Rows are points. The points of each table are mixes of a few directions, plus a little noise. Count the directions of each table, and those that both share. Where both have some left over, give the other angles between the two spaces (their principal angles), to ten degrees, smallest first.

First (6 x 3)
[[ -7.1   6.9  22.8]
 [  6.0  -5.8 -19.5]
 [ -5.5   5.3  17.9]
 [  4.7  -4.7 -15.5]
 [ -7.0   6.7  22.3]
 [  8.6  -8.4 -27.9]]
Second (7 x 3)
[[ -0.3  -1.1  -0.5]
 [  1.0   2.8   1.2]
 [-12.2 -44.5 -17.3]
 [  8.4  29.0  11.5]
 [  2.0   7.3   3.1]
 [ -1.4  -5.7  -2.4]
 [  3.6  12.6   5.2]]
Directions: first 1, second 1, shared 0; angles 60

First (9 x 6)
[[ -4.7  -2.4  -4.8  -8.8   2.4  -6.6]
 [  3.8  -6.2   3.7  -1.2   5.0  -5.6]
 [ -1.5 -30.5  -1.5 -32.4  27.3 -39.6]
 [  3.4  18.4   3.3  21.8 -16.4  25.3]
 [-12.4   6.7 -14.2 -13.3  -5.1  -2.0]
 [ 11.4  -0.2  13.1  17.0  -0.9   9.6]
 [ -0.3  15.1  -0.3  13.8 -14.8  19.5]
 [ -0.4  10.7  -0.7  10.4 -10.1  13.5]
 [  2.1 -12.9   2.4  -9.3  11.6 -14.0]]
Second (6 x 6)
[[ 11.7 -20.8 -30.0  18.2   1.6 -24.0]
 [-13.7  24.3  34.8 -21.5  -1.5  27.9]
 [ -1.7   2.0   3.5  -1.7   0.6   2.4]
 [  4.7  -9.3 -12.5   7.7   0.3 -10.2]
 [ -4.5   7.4  11.0  -6.7  -0.4   8.7]
 [  2.4  -4.6  -7.1   3.6   0.2  -5.2]]
Directions: first 2, second 1, shared 0; angles 70

First (7 x 9)
[[  6.5  -0.6  21.1  11.1   0.7 -18.8  16.0   0.8   6.6]
 [  1.5  14.0   4.4 -42.5   8.3  21.4 -11.1   1.8   4.8]
 [ 19.0 -22.8  -7.6   9.5   9.2 -23.9 -26.0 -15.7  13.1]
 [  8.6  13.0  -0.4  24.9  -2.5 -13.9  11.8   0.2  10.0]
 [ -9.2   2.7  -0.4   5.7  -5.0   4.5   8.4   3.4  -3.4]
 [  8.9 -12.1 -12.3  -0.3   1.3   4.3  -5.6   1.4 -17.3]
 [-33.6   6.2  -4.7  -7.5 -11.5  25.9   9.3   8.6 -12.8]]
Second (9 x 9)
[[ -9.5   1.7  -4.2  -8.5   5.5  -7.5   3.0  12.2 -15.1]
 [-21.9  -4.0   2.6   8.1  -9.3  11.8  -1.1  -9.1   4.2]
 [ -0.4  -9.6  11.0  28.9 -20.8  11.8   5.0 -18.4  33.7]
 [ 21.2  17.1  -9.8   3.7  16.2 -11.8  -7.9  -2.9  -7.3]
 [-19.0   4.4   6.0  -3.7  19.5 -24.2  -3.7   0.5 -31.7]
 [  2.4   8.8 -19.4  14.3 -14.9   9.0   8.0   9.6  16.6]
 [ 37.7  -3.0  -6.8 -21.9  -0.4   0.8   8.2  23.2   9.9]
 [-17.4  -3.3  12.0   2.8   5.7  -7.5  -4.5 -11.0 -12.4]
 [  7.8 -11.9  10.1 -22.0  -1.8  18.5  -6.1  -3.2   2.7]]
Directions: first 5, second 5, shared 3; angles 60, 80
